Every row gives one point. Each copy is the shape, with its points in the same order, turned, moved and blurred by noise. Some copies are also mirrored. Which?

Shape (8 x 3):
[[105 -55  25]
 [-14   3  21]
 [ 23  13 -62]
 [ 15 -44  13]
 [ 10  -4   0]
 [-15  32  30]
 [ 36  29  21]
 [ 43 -53  11]]
Copy 1 (8 x 3):
[[  72 -100   -9]
 [ -17   -6   20]
 [  46   37  -30]
 [  -5  -44   -7]
 [   5   -7    7]
 [ -12    4   49]
 [  35  -14   42]
 [  19  -59  -13]]
Copy 1 is: only turned
Copy 2 (8 x 3):
[[  19 -112   49]
 [ -25    0   -8]
 [  66    4   -8]
 [  -6  -54  -14]
 [   6  -15   -4]
 [ -28   22   12]
 [  -1   -6   41]
 [   7  -76   -1]]
Copy 2 is: only turned
Copy 3 (8 x 3):
[[-30  14 121]
 [  8 -23   0]
 [  6  69  -1]
 [-34 -10  32]
 [ -2   6  13]
 [ 39 -27  -6]
 [ 40   3  38]
 [-40   3  59]]
Copy 3 is: mirrored

Shape (9 x 6):
[[ -50  -28  -22   37   36   36]
 [   1  -27   22   48    6    5]
 [ -35   68    5    7  -29   14]
 [   5  -30   15   39   16 -121]
 [ -40   88  -29  -74   31    0]
 [  -8   -4  -65    9   46   11]
 [   0   -9   20   21    7   32]
 [ -34  -36  -11    8   27   11]
 [ -15  -26    7   60   62    2]]
Copy 1 (9 x 6):
[[ -19    8  -18   18   63   33]
 [  16  -11   14   19   -3   17]
 [ -11   63   14   10   12  -54]
 [  21  -89  -16   62  -37  -33]
 [ -47   36  -40  -57   41 -104]
 [  13   -1  -75   -6   43  -13]
 [  15   16   21  -15    7   13]
 [ -26  -13  -22   -4   23   20]
 [  27  -36    5   23   54   18]]
Copy 1 is: only turned
Copy 2 (9 x 6):
[[-35  21   2  39  45  50]
 [  6   6  25  44 -10  21]
 [ 11 -74 -26 -14  37  25]
 [-20  -5 -34  83 -76 -71]
 [-25 -36 -76 -62  73 -23]
 [-11  34 -61  10  42  22]
 [ 11   2  25   6  16  27]
 [-28  32  -5  16  14   5]
 [  1  39   3  67  32  -4]]
Copy 2 is: mirrored
Copy 3 (9 x 6):
[[-17 -49 -25  20  25  43]
 [ 10 -49  19  52  17   1]
 [ 16  49  12  19 -34  43]
 [-39 -20  95  29  70 -54]
 [ 12  67   3 -87 -11  31]
 [-12  -9 -46 -11  42  -4]
 [ 29 -34   5  23 -12  18]
 [-24 -49 -12  -5   8  17]
 [  9 -58   7  36  65  18]]
Copy 3 is: only turned
Copy 4 (9 x 6):
[[ -21  -39  -38   37   10   15]
 [   9  -42   16   29  -33   -9]
 [ -37   58   24   10  -39   18]
 [   3  -51   43  -40  -23 -108]
 [ -55   86   42  -43   45   28]
 [   4   14  -15   20   53  -14]
 [  14  -10   18   23  -24   32]
 [ -12  -30  -18    4   13    7]
 [ -26  -62   15   45   22  -25]]
Copy 4 is: only turned

Shape (15 x 9):
[[ 19 -38  99   0  28 -80 -73  -4 -59]
 [ 47  45  65  39 -76 -31  54  27  31]
 [ 45 -45   4  56  19  30  16  15   4]
 [-18  34  29 -38 -11  16  19  45  17]
 [  9  30  81  45  47 -51 -60   0  31]
 [-48  46  -1  51  24  -5  38  45  -5]
 [ 11  65  29 -71 -15 -79 -46  39  -1]
 [ 12  41  14 -57 -53  22  26  48  22]
 [-66 -28  21  25 -51  18  38 -75 -37]
 [-31 -50 -36   5  47 -20  -8  13  25]
 [-58   5  49  54  24  12 -68  19 -24]
 [ 57  37 -36  39 -79 -26   6  22 -70]
 [  9  20  53 -19 -39   9  54   6 -43]
 [-24 -10  20  42 -45 -58 -76 -52 -58]
 [-27  50   8  -5   9 -11  32 -61 -53]]
Copy 1 (15 x 9):
[[  48   69   -3  -24 -104   -5  -35  -71   -1]
 [ -76   16  -65   38  -36  -23   30   -8   93]
 [  10  -39   34   38  -11   -4  -34    9   46]
 [ -36   33  -14   -1    8   27   49   25   10]
 [   9   87  -39   24  -31   11  -79  -24   27]
 [ -54    9   -1   31   58   28    2  -46   14]
 [ -23   91  -67   -5  -38  -35   37    3  -52]
 [ -53   12  -40    0   -7    5   78   56    6]
 [ -15  -47  -10 -106   16   10   -1  -40   72]
 [  -8   21   62  -13   35  -29  -38   18  -15]
 [ -16   22   -4  -23  -15   80  -62  -39  -17]
 [ -46  -74  -68   27  -37  -53   27  -42  -13]
 [  -7  -11  -28  -17  -20   13   72  -21   54]
 [ -11  -10  -51  -77  -51  -23  -63  -72  -12]
 [  33   -2  -54  -50   48   -1   34  -48   25]]
Copy 1 is: only turned
Copy 2 (15 x 9):
[[ -36  -62   19   70  -67   83  -41   98  -21]
 [  38  -25   57  -12  -32   16   81    7   68]
 [   8  -37    0    4   64   68  -14  -15   20]
 [  20    6  -25  -25  -65   26   22  -33   -4]
 [ -67  -15   58  -16  -43   46  -22   58   -1]
 [ -40   56  -14   16   10   13   34  -28   20]
 [  40    7   35   14 -110  -22  -11   37  -36]
 [  75   -6  -12  -33  -57    2   35  -34  -10]
 [ -52 -105  -63   39    0    0   44  -32   19]
 [ -13   -3  -33   22    9   13  -82  -25   10]
 [ -67   -2  -42  -14   -7   43   -2   68  -18]
 [  70  -27   10   65   34  -17   76   38   -5]
 [  24  -44  -10   31  -52   46   78  -24   -1]
 [ -43  -79  -17   58  -11  -28    8   87  -11]
 [ -37  -40   -4   58  -21   -5   48  -43  -47]]
Copy 2 is: mirrored
